Every row gives one point. Any point is a mix of the corners, with weights that add up to 1. It lies inside the corners' shape when no weight is negative. Is each point inside? If not, which corners have a negative weight?
In the rows, 128 means zero.

Corners:
(1): [ 72 100 156]
(2): [127 184 157]
(3): [142 138 170]
(4): [225 215  70]
Points:
[140 149 162] => inside
[102 121 182] => outside (4)
[131 180 151] => inside
[174 159 130] => outside (2)

Corners:
(1): [124   7 147 115 131 118 141 125 160 130 207]
(2): [151 154  96 109 137 135 134 127 136 114 137]
(3): [125 158 122 126 134 131 111 159  85 147 116]
(4): [ 87 161 145 120 169 101 117 144 116 117 121]
(5): [110 139 127 180 127 119 138 123 108 130 115]
(6): [126  48 146 140 126 124 101 124  92  87 110]
(7): [147 149 142 112 140 113 123 195 182 117 109]
(8): [ 35 109 141 121 108 136 135 117 162 125 106]
(9): [121 139 115 133 106  73 117 169 107  90 114]
(10): [138 158 134 142 112 144 133 143  96 113 155]
(11): [132 170 122 149 131 126  50 126 115 120 109]
(12): [148 131 155 122 114 123 137 117 119 145 141]
Points:
[ 91  92 130 120 138 108 143 148 143 110 126] => outside (10, 11, 12)
[118 135 137 141 126 115 107 141 123 122 120] => outside (2)
[ 97 148 136 126 147 134 110 126 132 131 106] => outside (1, 9, 10)
[112  92 128 127 115 129 152 150 135 113 139] => outside (4, 11, 12)
[130 170 124 136 114 129 116 148 106 127  99] => outside (1, 4)

Corners:
(1): [145 114 114 132 156 131 144 136 132 159 101 162 147 124 104 102 112  91
 173 138]
(2): [142 126 113 113 123 106 154 122 102 146 127 119 124 169 125 113 100 112
 112 103]
(3): [155 140 113  96  79 176 120  85  99 166 112 102 137 132 142 149  99  97
 152 138]
(4): [ 59 109 125 131 124 137 147 130  90 126 104 111 106 118 110 103 158 129
 142 142]
(5): [113 133 157 130 108 119 140 144 127 136 216 103 112 107 127 128 120 119
 135  86]
(6): [ 75 140 121  65 141 112 130 139 115 151 141 114 118 153 103 126 100 235
 140 153]
(7): [124 139 123 104 133 212 102 113 126 158 129 102 108 109 120  95 141 146
  53 140]
(8): [164 136 105  90 151 118 146 147  95 149 104 126 119 124 100 132 171  87
 123 105]
(9): [126 128 110 122 133 129 156  89 109  98 102 105 193  95 161 144 215  99
 119 140]
(10): [163 138 171 103  95 115 118 155  89 152 100  99 139 145 141 152  95 124
 133 140]
(11): [114  81 173 139 154 101  80 135 124 123 125 140 121 124  94 131 110 102
 149 112]
(12): [130 120 105 137 128 116 144 153 119  76 176 113 136 133  96 135 103 102
 132 110]
(13): [139  72 120 117 163 145 131 134  33  27 106 110 116  94  80  10 166 105
 158 126]
(14): [155  91 143 108 155 150 151 124 110 161 118 119 109 134 109 131 152 104
 125 162]
(15): [159 128 116 140 157 115 101 133  33 129 128  96 127  95 127 148 128 136
 100 117]
(16): [100 139 148 130 148 149 159 118 124 147 131 168 124 143 111 140 127 114
 157 107]
(17): [131 119 107 135 138 108 154 143 129 138 102 152 112 135 197 142 148  94
 154 144]
(18): [146 123 142 132  90  95 131 127 120 148 116 249 143 101 112 145 106  97
 155 141]
(19): [132 105 120 118 141 112 152 139 114 124 133 123 131  94 165 150  96  94
 141 120]
(20): [151 134 112 137 125 128 156  91 127 104 116 112 115  96 102 127 129 109
 148 117]
(21): [158  55 114 138 132 185 149 128 137 140 108 126 113  94 137 136 124 147
 134 112]
Points:
[132 124 135 107 132  85 127 136  72 139 120 125 131 129 133 117 133 104
 147 134] => outside (7, 12, 16, 20, 21)
[144 124 101 119 137 139 147 117 112 154 107 140 131 121 126 140 131 113
 133 133] => outside (5, 10, 11, 13)
[134 123 112 100 124 155 163 111 118 157  84 147 127 130 129 117 138 117
 144 148] => outside (5, 11, 12, 15)
[140 116 122 118 136 130 129 131  98 127 122 118 125 115 119 121 131 116
 128 127] => outside (16)
[120 130 105 113 120 140 157 128 117 125 109 134 129 125 128 118 131 117
 139 132] => outside (5, 11, 14, 15)
[131 109 123 118 145 113 143 132 102 119 109 133 127 129 114 118 132 123
 141 129] => outside (3, 5, 7)
[119 122 132 121 133 133 134 125 123 145 133 107 126 134 135 140 114 134
 129 125] => outside (8, 13, 18)
[124 117 130 121 129 141 136 129 113 136 134 120 120 115 124 123 130 121
 128 123] => inside
[109 109 131 133 141 147 145 147 103 116 137 133 105 100 120 108 116 153
 147 141] => outside (2, 3, 8, 9, 11)

Corners:
(1): [ 96 134  62  37 180 105 147 140 156 151 123 186 156  40 116 161 139 162
 164 175]
(2): [ 84  92  84 107 166 147 156  80 133 119 118 132 123  99 174 174  51 132
 204 151]
(3): [ 67 137  60 170 165 187  50 151 117 129 107 167 144 203 160  61 136 153
  70 184]
(4): [ 65  88  60  90 189 142  99  71 104 102 130 109 172 157 158  61 184  70
 125 207]
(5): [142 181  74 106 174 122 156  92 173  93 104 173 189  75 167 187  85  83
 156 148]
(6): [175  67 224 171 114  29 147 137 136 121 123 147  56 127 150 115 168 165
 129 148]
(7): [164  89 115  79 194 164 130  48 153 124 179 212 109 126 105 135 131 169
 134 174]
(8): [132 158  76   7 192 128 139 105 140 104 147 115 154  83 156  99  56 133
  97 135]
(9): [107 109  78 142 171 191  32 125 166 111 144 114 173 194 197  32 212 139
 161 138]
(10): [181  80 136 146 154 103 179 167 220 177 112 107  53 136 101 134 194 131
  60 121]
(11): [158  57 189 203  86 129 170 188 165 131 215  93 130 144  55 120 129 149
 106 151]
(12): [218  70 162 156  98  98 211 163  96 169 176 151  91 163 132 120 161 159
 132 108]
(13): [ 81  87  59  96 170 109  59  56 154 166 134 135 240 204 172  96  96 136
 104 150]
(14): [218  78  95 223  98  63 146 118 141 157 154 100  60  87  95 129 156 197
  86 138]
(15): [169 103 128 143  30  63 136 128 168 130 167 116  39 180  86 122 146 163
  89 152]
(16): [179  60 132 175 112  82 107 146 129 141 170 199  79 115 113  76 131 124
 105  52]
(17): [190  52 153 135 110  95  83 186 127 197 157 122  82 139 131 149 177 111
  78 152]
(18): [173 131 150 183  92  79 148 104 150 220 189 101  54  81 116  67 157 134
 108  98]
(19): [ 73 152  74 128 209 114  35 131  92 154 151  81 128 230 112  93 166 110
 136 124]
(20): [218  73 113 172 142  45 186 162 153 167 162 154  65 118 122  97  90 111
 140 171]
(21): [115 127  75 107 175 203  20 102 114 148  36  99 195 233 135  28 142 123
 141 155]
Points:
[153  80 124 144 134 111 122 125 139 155 152 110  98 165 128  87 151 142
 103 150] => outside (1, 5, 16)
[154 105 131 177  94  82 153 172  90 156 133 103  56 115  76  67 124 165
 124 133] => outside (5, 7, 9, 10, 13, 17)
[117 102  73 116 163 116 131 116 162 167 162 164 113 142 144 134 158 107
 125 145] => outside (6, 8, 11, 14, 21)
[167  74 149 194 102 110 120 164 130 160 175 137  71 162  98 102 148 171
 125 140] => outside (4, 5, 8, 10, 13)

Corners:
(1): [153 179  59  37  88 115  84 135  94 170 103 139 206  84  85 176 141 167
  77  87]
(2): [184  94 151 159 197 233 140 102 205  24  64 177 150 160 155  77 123 111
 129 146]
(3): [202 120 113 128 163 125 125 119  97  99 145 164  94  60 119 141 175 127
 125 160]
(4): [197  96 118 195 143 118 155  33 176  72  49 157  82 182 105  78 127  87
  94 218]
(5): [113 134 117  59 115  70 128 131 133 188 216  97 209 189 132 212 158 184
 128  57]
(6): [170 105 189 138 178 149 156 110 159  97 115 160  83 101 150  33  92  95
 102 107]
(7): [144 120 153 192 194 132 133  91 115 104  62  98  61 155 157 116  73 140
  77 146]
(8): [112 132  75  68  51 132  95 184 150 168 203 170 147 163 115 206 143 132
  81  78]
(9): [112 117 177  30  80  82 148 135 161 168 167 156  50 221 139 115  39 238
 128 211]
(10): [168  85 118 154 204 138 187 141 183 153 117 178 115 156 188  97  84  62
 166 146]
(11): [104 189  68  46 154 126  36 172 134 153 166 107 161 161 100 147 145  94
 114  95]
(12): [160  92 176 149 198 190 165  94  76 149 137  85 148 107  96 100 133  61
 111 174]
(13): [ 99  85  51 115 135 130  90 183  83 127 149  72 185 126 102 114 167 139
 116  63]
(14): [ 73 153 136   7  54  58 153 163 134 113 167  85 100 152 156 176  72 140
 119 149]
(15): [115 155  81  90 143 194 137  51  92 149 117 137  85  91 158 136 213 129
 117 118]
(16): [165 114 217 135 167 144 186 148 163  95  67 183  37 159  82 121 102  99
 148 138]
(17): [ 88 166  38  96 115  91 138 130 136 152 198 140 139 147  49 174  90 158
 129  96]
(18): [108 113 191 183 124 118 140  90 137 123 115 183 134 141 133 144 133  87
 183 151]
(19): [ 56 180  60 101 158 111 149 153  36 147 159 175 234 138 101 129 181  93
  53  85]
(20): [158 205  94 134  91 135 100 158  39 170 189 104 167 181 131 145 140 146
 152  58]
(21): [ 86 174 143 101  94  95 154 194 206 175 161  73 105 181  82 123 116 230
 121 138]
Points:
[145 127 123 132 149 147 130 116 130 127 122 145 132 142 119 123 137 124
 118 125] => outside (14)
[144 127 111 111 116 125 130  95 107 117 126 149 139 129 118 134 126 138
 103 132] => outside (10, 11, 16, 21)
[124 131 122  85 106 121 128 143 141 145 157 146 117 157 125 143 115 146
 109 127] => inside
[122 132 123  95 116 105 125 126 126 141 140 119 111 136  99 151 118 147
 113 128] => outside (2, 10, 19, 20)
[141 127 123 130 148 142 131 122 134 125 127 143 130 142 122 122 129 124
 120 123] => outside (14)
[126 149  99  88 127 111 132 123 104 168 173 112 136 141 112 148 126 140
 102 124] => outside (2, 13, 16, 18)
[141  99 186 154 183 150 199  95 149 106  96  98  90 188 157  59 103 136
 126 168] => outside (1, 3, 8, 11, 17, 18)

Corners:
(1): [148  87 106 111 176 106 123 192 149 117  99 185 169  60 138 125 121 100
 114 129]
(2): [132 101 137  50 153 103 147 142  76 119 125 122 101 159 181 185 159 137
 165  90]
(3): [119 120  78 114  66  85  87  85  68  96 152  89 159  99 168  49 144  92
 164  93]
(4): [140 109 135  18 130 119 151 155 146 114 141 116 149 175 120 145 104 153
 110 148]
(5): [162  94 118 118 101 117  98  72 157 157 199 109 110  85 127  33 167 113
 151  96]
(6): [188 127 138 131 138  67 130 121 128 108 137 130 121 169 155 154  93 131
 143 134]
(7): [137 140 106 177 137  90 109 189 164 178 129 203  93  88 113 129 102 107
 112 140]
(8): [146  68 110  95 122  97 142 106  97 112 136 126 150 162 151 155 160 171
  99 128]
(9): [106 166 145 177 136  85 166 173 146 121 129 139  89  73 157 112 114 138
  94 143]
(10): [145  87 157  69 120 127 130 117 139 107 117 190 154 172 169 131 146 175
 201 139]
(11): [180 122 121 142   7 107 139 110  65 135 178  77 197  50 169  49 109 103
 102 103]
(12): [152 124  69 105 126 123  99 152 160 145 158 142 125  77 173 137 149 159
 149 137]
(13): [135  98 142  90 115 134 110  92 107 128 143 115 129 145 199 143 137 109
 110 113]
(14): [135 131 104 167  22 101 129  54 120 149 122  64 169  92 189  88 113  96
 198  92]
(15): [128  95 123 122 129 152 134 147  95 123 185 144 138 159 162 160 120 105
 154 162]
(16): [164  98  92  85 101 157 166 164 116  67 148 150 143 175 154 135 120  99
 125 109]
(17): [150  68 128  89  93 128 121  87 101  87 108 131  97 112 180 127  88 120
 166 146]
(18): [162 143 113  80 121 115 148  96 125 126 135 155 112 134 156 179 133 115
 162 178]
(19): [122 133 125 157  21 145 156  76  92  99 182 106 206  79 178  71  68  99
 112  49]
(20): [140 106 171 112 104 156 121 145 108  88 146 133 138 138 135 208 156 127
 140 141]
(21): [181 168 121 160 157 141 119 185 134 157 106 130  96 104 101 133 110 145
 100 167]
Points:
[151 121 114 139  97 108 118 123 123 132 146 120 144  87 151 108 118 115
 126 127] => outside (2, 10, 16)
[154 114 123 122 114 118 124 130 119 125 139 134 127 118 154 130 131 123
 143 134] => outside (4, 19)
[139 110 112 102 104 108 122 122 109 112 141 121 146 120 153 113 130 121
 137 120] => inside
[150 118 133 124 102 128 139 126 116 121 143 129 138 120 149 126 112 120
 128 123] => outside (3, 12)
[145 115 138  97 111 125 129 135 112 120 145 147 114 135 145 131 135 122
 143 139] => outside (1, 6, 8, 12, 14, 19)
[152 103 122  99 112 119 133 124 124 122 146 142 136 134 160 142 125 125
 146 129] => outside (3, 9, 21)
[140 115 125 112 114 121 133 135 122 121 145 135 133 125 154 133 123 126
 128 130] => inside

Corners:
(1): [199 137  68 141 146 100 140  31 100 173 125 147 104 165 157 119 109 123
 138  97]
(2): [125 175 148 157  97  79 220 192  45 137  99  70 156  34  77 128 100 140
 130 135]
(3): [ 97 128 183 106  96 104 207 165  83 146 151  69 116  86 167 120 148 144
 131 123]
(4): [224 126 132  91 148 167 106  45 111  73 145 111 144 175  97 157 122 139
 117 204]
(5): [ 89 116 163 100 140 136 174 166 121 168 122 116 122  77 101  65 159 141
 119  74]
(6): [ 90  73  59 149  97 180  88 144 165  69  30 184 139 153 132 148 146 169
 168 118]
(7): [167 129  97 106 138 138  76  71 118 182 158 220 114 116 153 149 130 157
 217 160]
(8): [168 185  54 129 141  93  58  58 150 127 133 180 144 160 124 198 124 167
  82 139]
(9): [116  43  59 144 193 160 124 161 184  39  72 189  65 173 130 206 154 150
 186  77]
(10): [ 94  94 203 104 130  83 197 182 125 193 115 139 165 107 151 107 158  96
 163 153]
(11): [134 144 159  96 150 155 249 175 138 140  97 103 135  66 126  76 143 143
 158 155]
(12): [121 134 122 180 170 179  60 133 144 146  18 147  97  93 121 158 198 121
 194 143]
(13): [ 95 122 171 135 154 175 179 172 152 154 152  52 208  87 151 149 146 154
 174 100]
(14): [101 178 175 158 132 153 172 166  98 204 112 110 126  47 127 153 128 143
  94  97]
(15): [112 134 173 194  82 116 146 164 104 124 205 104 146  90 123  92 158 139
 101 116]
(16): [103  71  29 153 125 151  79 120 209  71  81 188 130 107 134 190 154 107
 161  79]
(17): [227 119  50  90 136 138  83  98 128 162 173 179 119 177 112 160 182  89
 150 150]
(18): [130 183 169 115 105 146 163 151 121 129  84 116 137 147 113  98 153  89
 158 108]
(19): [107  45 117 135 148 154  57 207 137  69  51 149 183  97 195 206 180 148
 148  70]
(20): [141 173  94 128 164 176  46 139 144  87 126 112  91 150 134 124  96  81
 102 134]
(21): [179 101 186 133 127  99 158 155 163 188 175  65 131  55 120 117 110 140
 130 137]
Points:
[161 123  81 131 135 158 100 116 153 109 156 147 127 122 106 148 128 140
 134 139] => outside (1, 3, 10, 12, 18, 19)
[139 126 140 124 130 127 141 141 119 141 137 121 136 120 133 138 136 132
 134 123] => outside (11, 12, 16)
[162 128 111 118 144 139 135 126 117 121 126 118 144 121 141 169 123 158
 137 137] => outside (5, 10, 12, 15, 16, 18)
[120 116 122 134 136 147 124 154 139 113 105 133 130 110 126 145 146 133
 145 120] => outside (1)
[ 81 130 182 156 130 136 170 195 133 130 100  79 144  96 165 128 145 141
 128 100] => outside (2, 4, 5, 7, 16, 17)
[150  94  96 146 120 142 113 118 138 106 116 136 140 121 136 170 145 143
 175 118] => outside (5, 8, 10, 11, 14, 20)
[110 106 144 136 133 127 177 163 130 132 117 109 139  82 132 144 136 152
 126 101] => outside (7, 12, 17, 18, 20)
[143 116 124 117 139 134 141 139 131 140 125 138 132 122 127 135 152 124
 148 129] => inside
[153 123  92 144 150 148 103 152 158 119 131 148 123 120 122 177 154 123
 155 113] => outside (1, 3, 4, 5, 6, 10)

Corners:
(1): [132 124 106 151 119 120 136 176 163 115 116 137 185 123 114  97 184 129
  98 140]
(2): [170  94 140 101 125 137 138 123 115 133 167  78 114 115 130 140 106  49
 167 101]
(3): [176  98 174 172 121  83 117 126 113 148 188 150 174 133 116 104 159 167
 170 109]
(4): [164  91 133 100 169 177 142 112 174 158 157 133 125  92 125  88 142 103
  93 143]
(5): [165 135 101 107 119 136 108 105  66 156 156  92 110 168 174 106  70 102
 140 137]
(6): [191 110 101  87 153 116 116 120 127 196 154 118  91 134 174 158 118  97
 158 114]
(7): [118 105 158 172 141 125 142 164 138 162 137 168 139 135 122  96 136 142
 158 128]
(8): [155 124 143 108 154 143 113 101 112 101  92  65 108 170 199 147 153 137
 108 158]
(9): [150 124 115 114 136 124 131 160 142  77 135 121 110 151 180 167  97 121
 141 169]
(10): [249 105 119  87 119 158 163  94 149 172 136 125 108 131 123  95 130  87
 141 134]
(11): [147 123 168 186  92 115  50 156 140 138 125 162 134 116 107  81 165 146
 155  90]
(12): [155 130  91 109 146 148 120 115 121 115 129  67 132 168 153 173 105 137
 102 138]
(13): [154 111 171 184 137  70  98 154 148 145 114 125 176  95  77  69 116 156
 151 121]
(14): [141 105 171 123 104 121 142 158 140 113 144 107 104 136 128 127 144 156
  74 147]
(15): [140  90 135 132  98 132 143 134 112 120 102 122 159 113 116 106 128 174
 131 121]
(16): [158 149 183 175  96 104  85 161  86 182 135 155 176 125 133 112 102 153
 155 112]
(17): [146 126 116 154 129 131 130 146 116  78  68 139 110 116 143 144 167 140
  57 124]
(18): [166 165 112  66 141 112 107 113  72 116 133 106 114 183 149 168 109  95
 155 102]
(19): [127 132 114 113  93  96 131  84 154 122 112 120 117 145 155 150 115 102
 113 151]
(20): [128  66 161 148 114 106 100 146 118 130 107 157 147 140  97 101 132 123
 120 153]
(21): [157 109 135 158 119 112 128 158 118 132 140 139 120  79  87 106 175 156
 138 188]
Points:
[156 118 149 143 122 112 110 137 124 148 126 137 139 126 123 104 139 137
 134 126] => outside (2, 9, 12)
[159 121 132 128 127 122 136 138 123 139 139 127 130 127 130 124 127 128
 133 135] => outside (8, 11, 20)
[165 113 145 139 133 119 113 140 125 150 140 123 134 126 125 108 135 126
 136 123] => outside (9, 15, 19)
[156 118 131 131 129 119 118 132 119 137 132 119 132 137 134 122 123 128
 133 131] => inside
